Rows are points. To make a cloud, some directions were put in groups of two or more. Within a group, all points are equally far from the middle, so they leave a hole (a ring in 2 directions, a hollow ball in 3). The other directions are filled evenly. Then the cloud was stretched, turned, moved and blurred a little. How many holes are there, and how many directions does each take, smallest first?

Cloud, 19 rows:
[[ 12  14 -31]
 [ 19 -23  59]
 [ 47 -38  13]
 [ 14 -53   8]
 [ 52  -2   4]
 [-16   8   5]
 [-37  11  20]
 [ -8 -12 -41]
 [ -6 -21   6]
 [ -3  -9  23]
 [-11 -25  17]
 [ -6 -33 -13]
 [  7  31 -15]
 [-31 -23  51]
 [ 15 -28  60]
 [-16 -25   6]
 [ 51 -20  -5]
 [ -3  -4 -44]
 [-12 -51  -8]]
Holes: 0

Cloud, 32 rows:
[[ -6  33  43 -13]
 [-28   4  35 -14]
 [-35   0  -7 -10]
 [  4   6 -13  -5]
 [ 18   1  -7 -16]
 [-38   5  29  -7]
 [-60  10  18 -12]
 [-18  38  36  -4]
 [ 21  15  -8 -21]
 [ -3  -5  17  10]
 [ -4  -7  -1 -22]
 [ 23   9  37 -31]
 [ 16  18  44   2]
 [-23  44  13 -28]
 [-19  27  -7 -17]
 [-16  13  -2  25]
 [  4  38  11 -19]
 [-19  14  -9 -11]
 [-51   8  21 -30]
 [-47  41  34 -40]
 [-13  -3  18 -20]
 [-13  -6 -19 -26]
 [ 29  18  46 -12]
 [-42  43  -9 -37]
 [ 25  -2  18  14]
 [ -6   6  -8  -8]
 [-35  17  32 -22]
 [-54  -6  32 -20]
 [ 18 -11  42  38]
 [ 24  19  15  -8]
 [  6 -14  -6  -8]
 [-56   3  27  -8]]
Holes: 0

Cloud:
[[-29 -47  15  11 -12   2]
 [ 32  38  -4 -24  12  10]
 [ -5  17 -31  -6 -38 -19]
 [-16 -27  32  29  15  24]
 [-34 -36  18   4 -10  17]
 [ -7  22  17  -5   4  51]
 [ -3   0   1  43  12  29]
 [ 16 -44  30 -10 -22  29]
 [-19  30   1 -21   6 -14]
 [ 38 -33  41 -20   1  25]
 [ -1  -4 -18 -35 -45   2]
 [ -1 -46  -3   2 -13 -34]
 [ 18 -38  35 -24  25  32]
 [-17 -25  35  24  12  26]
 [-11  -3 -32   8 -24  21]
 [ -1 -22  24  26  46  23]
 [ -2 -38  17 -37  15 -22]
 [ -2  10  30 -13  16  45]
 [-14  -5  27  17  33 -35]
 [-33 -27  16 -13  26 -29]
 [ 42  23  -7  -6 -27  31]
 [  2 -13  28  27 -13 -11]
 [  7  -8  -5  18  47  36]
 [-32 -28 -14  34  12 -10]
 [ 34  11   6 -34   8  60]
 [-32   7 -19  -4  -2  29]
 [  6  22  19 -35  10  -7]
 [  7 -57   9  -3 -10  -4]
 [ 15  -7  20   4  39 -34]
 [ 41 -21   8  11  -3  26]
 [ 26 -20  39 -13 -30  20]
 [-38 -32  17  -4  18   6]
 [-38 -31  18   1   6  16]
 [ 25  16  -8  -2 -35  53]
 [  4  36  -7  -7 -43   2]
 [  0 -20  15  39   1  21]
 [  6 -16  41   8  39  14]
 [ 19 -33  -2  17  -9  24]
 [ 10  26 -19 -19 -44 -14]
 [ 32 -12   5  -2   0 -39]
 [ 22   6 -30 -26 -10 -20]
 [ 39  24  12 -35   3  45]
 [ -7  -6   7  42  29  28]
 [-33   3 -28  25  18 -28]
 [ 20  -4 -24 -28  12  28]
 [ -1  40  -8   1 -36   6]]
Holes: 3 (2, 2, 2)

Cloud (76 x 8):
[[ -7 -27  12 -16  20  -5   9 -25]
 [-16   1   6  29  40   7  25  -2]
 [ 10 -35 -19 -19  -7 -24   4  25]
 [ -3 -12 -25  16   5   3  -6 -21]
 [-11  21  11   0  31  -1  15  10]
 [ -6  21  -9 -13  28  11  -8  39]
 [ -5  -9  38 -24  -2 -18  53   3]
 [ -6 -35  -2 -43  30 -43  18  -3]
 [ 16  26 -15  -9 -13 -53  19  21]
 [ -1 -40   8  -9  -8  15  41  13]
 [-38  23   0  27  19 -18 -35  23]
 [  9   6 -12   0  46  -1  26   2]
 [ -6 -27   4  -9  -5 -39 -15 -33]
 [ 21 -17  14 -12 -14   8  -5   9]
 [-20  16 -10 -11  -5 -28  14  40]
 [  4  15 -40 -14 -10 -13  27   6]
 [  1 -30   7  -1  17  10   1  59]
 [ 14 -44 -12 -38  -2 -12  11  40]
 [ -7   6   6  11  20  -9 -30 -17]
 [-11  10 -28   8  28 -14   4 -27]
 [ 15  23  15 -24  27 -31  24  19]
 [ 44  -6 -23  -6  20 -27   0 -11]
 [ 11   6 -12  11  46 -37 -38 -23]
 [  0 -20  13  33  -6  -8 -27 -16]
 [ -7  14 -13 -38  38  26  23  24]
 [ 14 -34 -15 -20  23 -39  25  -2]
 [ 18 -28  28 -24  21 -30  37 -11]
 [  6 -28   4 -42 -31 -10  50  14]
 [-24 -32  11 -38  11  24  10  39]
 [-28  31  20  33  38  10 -31  -6]
 [-18  23   6 -26   9 -40 -18  17]
 [  5 -11   9  22  -1  16   2  17]
 [ 28   3 -24  -6  13 -22  36  -7]
 [ 18 -11   4  11  33   2 -15   8]
 [ 30 -21 -11 -37   8  -8   1  29]
 [  0  -3 -11  -4  13  -5 -32  30]
 [ 23 -14  11   0  33 -10 -16  30]
 [-28  -4  11  14   5  23 -16 -13]
 [  4 -30  27   9  26  30  23  14]
 [-38  19   2  -7  34  57  22  12]
 [ -6  24  12  23 -19   7   1  16]
 [  8   2 -11  22  -2  50  19   8]
 [  2 -34 -14  -7   1  16  11  21]
 [  6  -7  -4  -5  30 -14  -6  38]
 [ 13  42   1 -16  39 -45  19 -21]
 [  2 -43   2   7 -10  29  -4  13]
 [ -4 -14 -26   4  -7 -15  27 -20]
 [  3  15  14  20  40   3  26   5]
 [ -4 -41   5 -11 -47  35  26  26]
 [ 15  -3  -6 -11  24  24  20  20]
 [-32 -29  -5  -4   2  -3   9  -4]
 [ 12 -32  -7 -13  -6  11  13   3]
 [  7  30   9   6  -4  19  21  24]
 [ 33   9   4 -22 -10 -31  47   7]
 [ 15 -53  -6   4 -17  15  -1  39]
 [  5 -36 -16 -38  -2   5   5  45]
 [ -7  11 -18  -4   6 -44  10 -24]
 [-34   6  -5  28   3 -27  20 -18]
 [ -9 -21 -12 -14 -31 -15  21 -17]
 [  2  -7  -3 -42 -38  51  19  -7]
 [ -2  -1   2 -10  33 -13  23  60]
 [-15  -2 -22  18 -35 -21 -23  22]
 [ 11   4  21 -60  23   2  34  37]
 [-21   1   4  -8 -22 -57   1 -16]
 [  7  -6  -8  -3  43  27  30  35]
 [ -3 -12  11 -24 -10  24  12   1]
 [ -8  39   6  28   7   0  -7  19]
 [-12 -15  -1  29   0 -41 -32  15]
 [-12  -5  32  26  29 -27  10  21]
 [ 38 -16  -3 -24 -22   2  32  20]
 [  2  33   5  24  59   2 -26  31]
 [ -1  34  24  30  47  -9  14   1]
 [-16 -19  -3 -14  21 -49 -11   5]
 [ 13  21 -52   3  15 -15  22 -27]
 [  9 -51  22  33  18  -4  -2   0]
 [ 21  -9   0  21  24 -48  -6  31]]
Holes: 0

Cloud:
[[-12 -14  17  23  38  11  23  -8  36]
 [ -3 -12  -9 -22  -4  40  15  -1  -9]
 [-21 -15 -21  -5  14 -33   0 -27  17]
 [  3 -22  35 -18  19 -16   2  -6  10]
 [-16 -44   3   3  -2  -5  -6   0  18]
 [-15 -19 -27   1  20  -3  -5  16   0]
 [ 16 -15   6  11  11  -4   0  31  22]
 [-33   6 -26  -3  22 -20  14  -4  10]
 [ 25   8   5 -26  10  -2  -6 -14  10]
 [-23  21  11   7  22 -25  -7  -8  16]
 [-27 -16   5  12  20  -6  40 -10  14]
 [  5   1 -36 -15  29   3   6  10  23]
 [ 35  11 -19 -21  -5  24  -4  23  -1]
 [-22  -3 -36 -25   2 -14  34 -12  -1]
 [-22   6  18 -11 -21  14  28  29   9]
 [ -9 -13  13 -10  15 -36 -13   0  21]
 [  4  17  -1 -25  -8 -14  13 -16  -5]
 [ -4 -37  13  32  19 -21  -2   7  26]
 [ 18 -21 -16  -1  22  23  -8  15  15]
 [ -4  25  14 -10 -14   5  31 -24   5]
 [ -5 -30 -11  44  33 -40 -12   2  31]
 [-18  -3  14  20 -13 -21  -2 -18  22]
 [-16  22 -22 -20   8  11  15   2  -3]
 [-12 -18 -27 -14 -18  11   3  -1  -1]
 [  0  15 -24  13  30   0  23  -6  41]
 [ -1   3 -28   3  13 -19 -26  20  -1]
 [ 24   7   6  -3  14  13  -3  21  30]
 [ -2 -35   1 -15  -5   9   2   0 -15]
 [-10 -49  -6   8  24 -29 -21   6  17]
 [-10 -27  21   3  21  14   1  18  25]
 [  0   4  11  31  24 -23 -10   6  29]
 [ 28 -11  12   5   2 -17  -2  -2 -12]
 [ 12  -6  26 -24 -13  60  21  13  -9]
 [-29 -36 -23  22   7 -15  11   4 -24]
 [ 19 -11  13  25  15  -7  -2  25 -13]
 [  4  -6 -25 -29  12 -21  12 -13  38]
 [ -8 -10  34   7  -3  22 -10  27   9]
 [  8   1   3 -11 -20  32   9   8   6]
 [ 15  24 -36   1  11  12  25  -9   1]
 [  1 -12   8  -5   4  18 -10  -8 -15]
 [ -8   8   9  30  12 -13 -16   4   2]
 [-21 -26   7  34  27 -27   5  -5  34]
 [ 10  -3  31 -24 -10  48  16   5   4]
 [-10   7  21  -4 -19  24  -2  34  -1]
 [  0   8   5  10   8   5   7  15 -22]
 [ 30 -27   5 -22   5   3  -4   3  -7]
 [ 28  -5 -28 -16   4  15  19  -7 -26]
 [-15  22  20  -1   5   1   0 -27   5]
 [ 35  -2 -32  13  -4   1   6   1  -4]
 [-14 -13  -2  29  36   7  12 -11  15]
 [-14  26 -10 -12  -4   8   4   4 -16]
 [-20  -1 -35  20  26 -18  17  -1   9]
 [  9 -16   6 -13  -6   5  -7  -5 -20]
 [ -8 -14  -5   6   3 -10  30  -5  27]
 [  6 -12  22   3  -6 -30 -16   7  38]
 [  9  -6 -18  27  32   8   7  -7  27]
 [ -1  -4 -20   0 -11   0  39  -3 -11]
 [ -2  11 -36  -1   9 -12 -10  18 -13]
 [ -8  15  19 -12  -7  19  14 -15  39]
 [-16 -19   3  -7  11  -5   4  17  24]
 [ -3 -13   5  29   5  -4  -8 -22   7]
 [-20 -24  -1  -9   1   4  26  13  22]
 [ 10   9  -5  12 -12  -4   4 -10   5]
 [-26 -26 -25   0   0 -27  -7   8  -9]
 [ 24 -12  17  11   7 -17   3  -8   7]
 [ 43  -1  39  -8   7  10 -10  -2  38]
 [  2  -9  -8  -1  10 -18  15  14  39]
 [ -3 -25   6   7  -1  12  26 -13  19]
 [ -3 -27   8  14 -14   7  -5  -1  13]
 [-14  12  -9   9  30   6  22 -33  25]
 [ 20 -14  -3  30  35   0 -13 -11  46]
 [ 12   7 -13 -14   5  12 -11  10  12]
 [ -7 -20  37  -8  12 -16  -2 -22   5]
 [ -5   1 -22   0  29 -12 -23 -11  30]
 [  1   2  16  14   1  15  11 -18  16]
 [-19 -14  17 -18  19 -14  11   0  14]
 [ -7   3  31   4  11  28  12   0  35]
 [-19  -4 -19   2  29 -32 -14   2  23]
 [-22 -12  36  -1  12  18  -4  10  24]
 [-13 -19   9  11  19 -17  12 -35  17]
 [-22 -10  49 -10 -20  -4 -10  -7  27]
 [-12 -31 -12 -16   9   9  23  19 -14]
 [-12 -16  26  14 -18  -5   9  -2 -23]
 [-16 -40  -2  13  21 -17 -25  20  17]
 [-25  -5 -24   5  24 -32  -4   1  11]
 [  9 -28  14  -7 -23  -7 -18  32 -14]
 [  3  -9   7   0  11   4 -22  23 -11]
 [-27 -12  21  20 -13  -8  16  11   0]]
Holes: 2 (2, 2)

Cloud (94 x 9):
[[ 23 -32   6  38  13  -5  -7  -2  37]
 [ 35   7  12   9  -1 -30  29  22  -1]
 [ 24 -11 -28   1 -11  29 -32  16 -34]
 [ 45 -25 -31  -9  -7  15 -23 -29  -8]
 [ 25   3 -14 -12 -11 -11 -51  -2  -9]
 [-51  22  14  -6  18   2  18   6  33]
 [-11   0 -20  45  18  10   3 -28  35]
 [-52  -3  13  13  45  -4  27 -15  27]
 [-35  22 -12  28 -15  -5  25  24   2]
 [ -6 -31 -26  25  11  27  41  -7   1]
 [ 55 -34 -28  -2 -12   5  22   5 -13]
 [ -5   7  11 -24 -35  11  14  24  32]
 [ 22  17 -26  34  19   2  -3 -22 -20]
 [ 14 -26  37   8  25   0  17  13  31]
 [ 15   0  13 -10  18  -7  -2   1  47]
 [ 12  -3 -36  47  20  -8  40 -12  27]
 [ -1   9 -19 -17  -5   2   8  -5 -35]
 [ 38   5 -11  35   7 -31  22   4  19]
 [ 23  -7 -11  25   3 -16  11  -8 -35]
 [-32  -4 -21 -12 -17  17 -43   4   3]
 [ -1 -26  14 -14   2 -20 -15  36  -3]
 [ 60  -3 -10 -14 -33  -2 -16  10 -26]
 [ 11   5  12  -6  -5  23 -15  26  16]
 [-27 -24  -9 -20 -21   6 -26  29   4]
 [-26 -18  13  12   8 -12  19  40  -7]
 [  4 -33 -23  41  10 -11 -15 -39   3]
 [ -8  39 -11   3  -6  12  28  22  35]
 [ 24 -28 -11  35   6   2  -8  -8 -32]
 [ -7 -39   5   5  -2   9  43   0   9]
 [ 35   9 -40   5  -5  -3 -21 -15 -32]
 [ 22 -23 -23  39   5   9  57 -32  13]
 [-35  -3   4   0  27 -23  34  -2  17]
 [ 35 -34 -12 -14 -10 -20 -29  18  -3]
 [-15   9 -12   4   0 -30   4 -16  36]
 [ 14  10  -7 -28 -25  -9  13  -8  40]
 [-16 -12  12 -16  -2 -18   7  27  56]
 [ 16 -21 -33  23 -13   6 -23  -9  19]
 [-19  18 -28   5  -9  32  15 -27 -15]
 [ -3  26  -5 -21 -17  15 -21  -5  22]
 [ 15 -12 -30  -2 -47  21  29 -11 -15]
 [ 13 -32 -25 -16   5   2  -1  31  18]
 [-18 -26 -12  31   5 -32 -15   2  14]
 [ 20   7 -28 -19 -13  12  60  24   5]
 [ 27  -6 -11  29  24 -27 -11 -21  23]
 [ 37 -10 -22 -13 -30  15  28  37 -21]
 [-10  25   3   0   2   1 -28  14  30]
 [-25  21  10 -27  16  -5  18  43  29]
 [ 16   3  15  34  12   7  18  37  23]
 [ -1  17  17  13   3  25  26   2  10]
 [ 12 -26 -37  20  25  13  -8 -13  20]
 [ 29 -13  -1  11   2 -11 -12 -34   7]
 [-50  13   2   2  -2  25  17  14  27]
 [ 13 -22 -19  -3   8  27   6  10 -32]
 [  4  37   0  -3  -4  10  25  14  34]
 [-35 -14   1  23  47  21  10   8   1]
 [  2  -1  29  -7  20 -10  11  40  -6]
 [ 36  -6  -3 -29   3  -2  21  -5   7]
 [-34  21  28  22   5  -2  32 -10  36]
 [-11  32 -16  22 -13  -6  20  -1 -22]
 [ 30 -28  10  27   8  -1  -5  21 -18]
 [ -9 -18   9 -33 -31  -3  24  14  22]
 [ 48  -2  -9 -39  -2 -12   3  18  18]
 [  4  37 -11   8   7   9  27 -15  18]
 [ 25 -19 -20   6 -25  21  43   9   4]
 [ 12 -32 -46   5 -35   4 -14  -3   3]
 [ 16   9   2  29 -24 -19 -13   5 -13]
 [ -4   6  -8  41  24 -11  21   8 -34]
 [-24  27 -22   9   0  37  -5  -4 -12]
 [ 31  -9  27   7   9 -26 -20  12  13]
 [-30  10 -44  21  -6  25   2 -18 -16]
 [  7  24 -41 -13  -4   8  34 -15 -16]
 [-12 -17  -8  11  18 -31  -9  20  36]
 [ 16 -12  -9  46  29 -18 -22  12   8]
 [ 14  15 -14  10  22 -21  52  11  27]
 [ 28  -9 -28   2 -14  -9 -40 -21 -20]
 [ 32  15  -4  32  18  -5  33  31 -15]
 [-22 -10 -32  27   3  26  26   2  25]
 [-15  15  -2 -21 -16 -14 -36  40 -17]
 [ 32  11  -8  15 -10   2  38 -15 -12]
 [ 38  22 -11  -2 -11  10  -7 -15   2]
 [  4  16 -23  -6  -7 -12  18 -20  38]
 [-53  18  -8   1   8   2  23  31  31]
 [  7  35  -2  18  15   3   4  47  -2]
 [-13  39 -23  14  -3   1  21  13 -25]
 [-27 -15  18  21  13  28  20   5  21]
 [-29  16 -30  -3  29  27  16  -9   5]
 [ 42   5 -38  15   4  30  -4  16 -20]
 [ 22 -28 -32 -11  17 -11  11   9   8]
 [ 34 -28 -19  -4  -4 -24  26  10  29]
 [ 28  -1  -5 -30 -15 -27   4  36 -10]
 [ 26 -23 -15 -26 -46  20  16 -10  -7]
 [ -6 -25 -25  36  -5  -3  22 -35  39]
 [-10  14 -38  47  12   9   3 -13   4]
 [-37 -10  -2  -5  22   0  13  34  39]]
Holes: 1 (8)
